Every row gives one point. A path goes straight from each point to the next, and from the last back to the first. The post is the endless flat space through its rows: a point in 2 columns, a line in 3, a plane in 4, and so on, so that a path can go around it. Count how often the path circles the post. Going back the other way cancels.

Post (1 x 2):
[[0.78 0.37]]
Path (31 x 2):
[[-1.15 -1.94]
 [ 1.90 -0.99]
 [ 2.58 -0.05]
 [ 2.47  2.79]
 [ 0.07  1.37]
 [-0.33  0.14]
 [-1.37 -0.54]
 [ 0.72 -1.36]
 [ 1.29 -0.54]
 [ 3.37  1.15]
 [ 1.57  2.44]
 [-0.96  1.48]
 [-1.95 -1.15]
 [ 0.44 -1.22]
 [ 0.99 -0.55]
 [ 4.00  0.12]
 [ 1.52  2.59]
 [ 0.18  2.07]
 [-0.99 -0.22]
 [ 0.46 -1.52]
 [ 2.90 -1.66]
 [ 2.13  0.46]
 [ 1.71  2.17]
 [-0.75  2.82]
 [-1.50  1.23]
 [-0.62 -0.96]
 [ 2.09 -1.37]
 [ 1.94  0.03]
 [ 1.15  1.44]
 [ 0.43  1.59]
 [-0.39  0.52]]
Times around: 5

Post (7 x 8):
[[ 0.04  0.26  0.55  1.43  1.01  1.04 -1.36  1.12]
 [-0.42 -1.09 -0.07 -1.71 -2.56  0.74 -2.78  1.88]
 [-1.13 -0.89  0.46 -0.95 -1.26 -0.49 -0.65 -0.98]
 [-1.45  0.65 -0.67 -0.12 -2.34 -0.74 -0.86 -0.91]
 [ 1.50  1.18 -1.13  0.19  0.67  2.69  2.46  1.06]
 [ 0.34  0.63  0.19 -0.39 -2.71 -0.86  2.97  0.78]
 [ 3.54  1.65 -1.45  0.09  2.78  1.15 -2.72 -0.61]]
Path (16 x 8):
[[-1.72  0.64  0.27 -1.79 -1.74  0.54  0.33 -1.22]
 [-0.37 -0.38 -0.59 -0.53 -0.30  1.05 -3.19  2.60]
 [-0.82  2.14 -2.87  1.54 -1.98  1.90  1.20  1.35]
 [-0.52 -0.30 -1.62 -1.95 -0.08 -0.64  0.31 -3.04]
 [ 2.20 -0.31 -1.03  0.73 -2.32 -0.63 -3.75  1.09]
 [ 4.78  2.14 -1.59 -1.02 -0.62  0.20  2.06 -0.67]
 [ 4.29  0.30  0.48 -2.09  2.29  0.46  1.03 -0.90]
 [-2.93  1.54 -1.63 -1.76  0.03  0.99  2.80 -2.32]
 [-1.30 -0.22 -1.05  0.11 -1.80 -1.62 -2.44 -0.57]
 [ 0.29  1.46 -3.94  0.73 -3.07 -0.08 -0.12 -2.31]
 [ 0.33  1.02  0.04  0.25 -0.43 -0.22 -3.41 -1.77]
 [-0.94  0.67  0.71 -0.61  0.21  0.53 -1.74 -0.14]
 [-1.37 -0.51  1.88  0.95  0.69 -0.24  1.94  0.63]
 [ 0.75 -0.19 -2.76  0.22  0.29  2.31  1.39  1.16]
 [ 2.62  0.87 -1.80  0.63 -2.19 -0.98 -1.73 -2.63]
 [ 0.24  1.04 -0.45 -1.08 -1.92  1.24 -1.95 -0.23]]
Times around: 3
